Each row of a before or after table is a point. One or more steps were done to the points. Then noise was added and the rows were shuffled. The steps act on columns, c1 being the first. Name the steps. A step turns or swaps two columns, mirrors them in a line or flattens them onto one, adds a multiple of one to another, or multiplies or shifts one. Angles are multiples of 10 degrees, from the lower column toward the higher: turns from -170 to 170, lines from 10 to 170 but not 90. Use the fewest steps. Two steps may share a column if one is a turn and the other turns, adds or multiplies; they go together, in the order done. Otherwise the lowest column goes first.
(in the rows, 128 means zero)

Before, 12 rows:
[[101 106]
 [133 126]
 [113 120]
 [124 100]
 [108 149]
 [123 128]
 [140 127]
 [118 117]
 [123 119]
 [157 143]
 [157  84]
 [132 141]]
After, 12 rows:
[[117 100]
 [140 125]
 [200  85]
 [102 117]
 [ 78 150]
 [115 119]
 [ 61 105]
 [ 90 120]
 [138 141]
 [201 143]
 [159 128]
 [115 128]]
Steps: multiply c1 by 2.5

Before:
[[124 108  88 136 207 140]
 [123 129  82  87 119 142]
 [156 135  97 161 125 134]
 [175 134 186 102 130 141]
 [117 131 121 103 113 120]
 [134 130 162 162 112 120]
 [149  88 141 102 113 130]
 [119 125  83  86 112  94]
 [116 111 113  89 116 144]
 [114 135 111 167 181 137]]
After (10 x 6):
[[113 130 163 163 110 121]
 [103 129  83  86 119 143]
 [ 96 112 113  88 115 145]
 [136 136  98 161 126 135]
 [ 98 130 119 103 114 120]
 [100 126  83  86 112  93]
 [154 134 186 103 131 140]
 [130  89 142 103 112 130]
 [102 108  89 136 207 140]
 [ 94 135 111 167 181 137]]
Steps: shift c1 by -20

Before:
[[ 91 101 102 105  99 142 149 171 146 145 177 185]
 [141  89  97 157  96 153 155 131  84 131 118 162]
 [139  95 114 137 189 110 134 173 113 126 114 134]
 [135 124  99 104 110  68 152 154 124 128 167 164]
 [144  98 151 100 138 137 140 164 142 118 115 143]
 [150 178 107 107 124 154  88 140 116 141 118 133]
 [144  88  83 123 107 121 127 123 147 135 136 155]
 [120 103 102 119 101 143 109 176 133 141 136 139]
 [118 175 102 107 115 135 142 173 122  96 120 158]
 [116  86 102 114 120 134  55  98 125 110 138 137]
 [102 157 101 204 119  90 130 148 139 131 118 147]
 [143  87 115 178 113 154 157 133 114  73 143 140]]
After (12 x 12):
[[117  85 102 114 138 134  58  98 125 112 120 137]
 [141  86  95 157 120 151 153 131  84 129  96 159]
 [144  87  80 125 136 119 128 124 151 135 104 155]
 [144  88 115 177 142 155 158 135 115  72 114 139]
 [144 100 152 101 114 135 141 164 141 120 138 143]
 [152 178 107 107 117 155  87 142 117 143 124 134]
 [ 93 100 102 107 178 143 148 173 147 147  97 187]
 [137 122  98 102 169  71 153 156 125 126 110 165]
 [119 103 102 120 137 143 107 175 132 139 102 137]
 [101 157 100 204 117  90 131 147 142 130 118 146]
 [119 174 102 106 120 133 142 174 121  96 115 158]
 [137  94 115 137 115 111 133 174 112 126 191 133]]
Steps: swap c5 and c11
